Each row of a before or after table is a point. The points were changed in one or more steps. Then noise was added and the rows were shuffled. The steps act on how far a point lies along the listed directions, d1 being the first. Write out the steps. A step turns or swaps two directions, mirrors them in a line or flattens them onto one, adds a multiple of one to another, or multiplies one. Angles are multiples of 10 degrees, from the lower direction toward the higher: turns from -170 to 170, lines from 10 to 170 but not 90. Use the fewest steps. Two steps may share a direction if one is a turn and the other turns, adds or multiplies; they go together, in the order done. Otherwise the lowest direction goes first.

Directions:
(1): 7, -48
(2): 48, 7
Before (9 x 2):
-26, 20
-3, -4
-12, -18
22, 8
-32, 37
59, 16
86, -43
13, 7
59, -13
After, 9 rows:
41, 26
-22, -57
23, 22
5, -14
6, -61
-16, 16
-60, -77
-3, 4
4, -23
Steps: turn d1 and d2 by -100 degrees

Directions:
(1): -27, 73, -7, -2, 9, 31
(2): 62, 33, 27, -33, -6, -18
(3): -23, -21, 15, -65, -21, 35
(4): 32, -9, -63, -20, 32, 25
Before, 8 rows:
-8, 37, -26, -12, 7, 38
-1, -1, 3, -14, -8, 8
26, 14, -30, -10, 13, 14
16, 2, -1, -20, -1, 5
13, 33, -46, -13, 26, 44
9, 8, 8, 13, 6, -25
-21, -24, 6, 5, -4, 6
10, 9, 23, 23, -1, -23
After:
23, 0, -15, -22, 2, 7
-5, -30, 20, 18, -9, -18
11, 10, 4, -6, -4, 1
-14, 124, -68, -18, 37, 83
-22, -10, 56, 18, -27, -24
38, 23, -76, -33, 37, 49
21, 104, -123, -37, 71, 106
-12, -9, 22, 3, -8, -22
Steps: multiply d1 by 3; flatten d2 and d3 onto the line at 30 degrees; multiply d4 by 2.5

Directions:
(1): 79, -23, 13, 1, 15, -25, 20, 9, 49
(2): 31, 62, -4, -47, -30, 43, 28, 9, -1
(3): -21, 24, 21, 13, 71, 25, 20, 54, 13
(4): -36, 3, -21, -15, 15, 14, 19, -54, 71
(5): -4, 7, -55, 14, 9, -39, 70, 1, -28
(6): 6, 6, -35, 72, -38, 35, -6, 24, 29
Before:
3, 42, 31, -3, 8, 10, 0, 20, 28
-26, 49, -48, -14, -11, 66, -1, -29, 48
-71, 37, -15, 4, -25, 60, -61, 3, -47
-34, 27, 29, 58, -22, 41, 5, 22, -44
3, -34, -8, -24, -7, -5, 24, -40, 38
15, 62, 25, -14, -5, 13, 11, -19, 7
63, -30, -7, -17, -105, -12, -57, -24, -24
36, 20, -8, -36, -42, -16, 25, -10, -21
-55, 8, 42, -73, 41, -22, 1, 24, -95
23, 28, 30, -23, 12, -5, 21, 45, -33
After:
17, 20, 0, 16, -35, -39, 7, 8, -14
15, 43, 10, 20, -19, -5, 6, -22, -1
-8, -30, -10, -12, -33, 18, 5, -44, 33
27, 10, 55, 13, 39, -22, 54, 28, -38
59, 11, -7, 16, 86, -21, 51, 47, 26
63, -6, -34, -41, 14, -31, 27, -37, 35
36, -4, 31, 59, -3, 59, -29, 96, 38
-36, 26, 18, -16, -1, 34, -11, -7, 25
-1, 13, 22, 17, -21, 15, -20, 41, -30
-103, 43, -48, -5, 47, 31, 44, -5, 15
Steps: turn d3 and d4 by -60 degrees; turn d1 and d3 by -140 degrees; multiply d2 by 0.4; turn d5 and d6 by -150 degrees
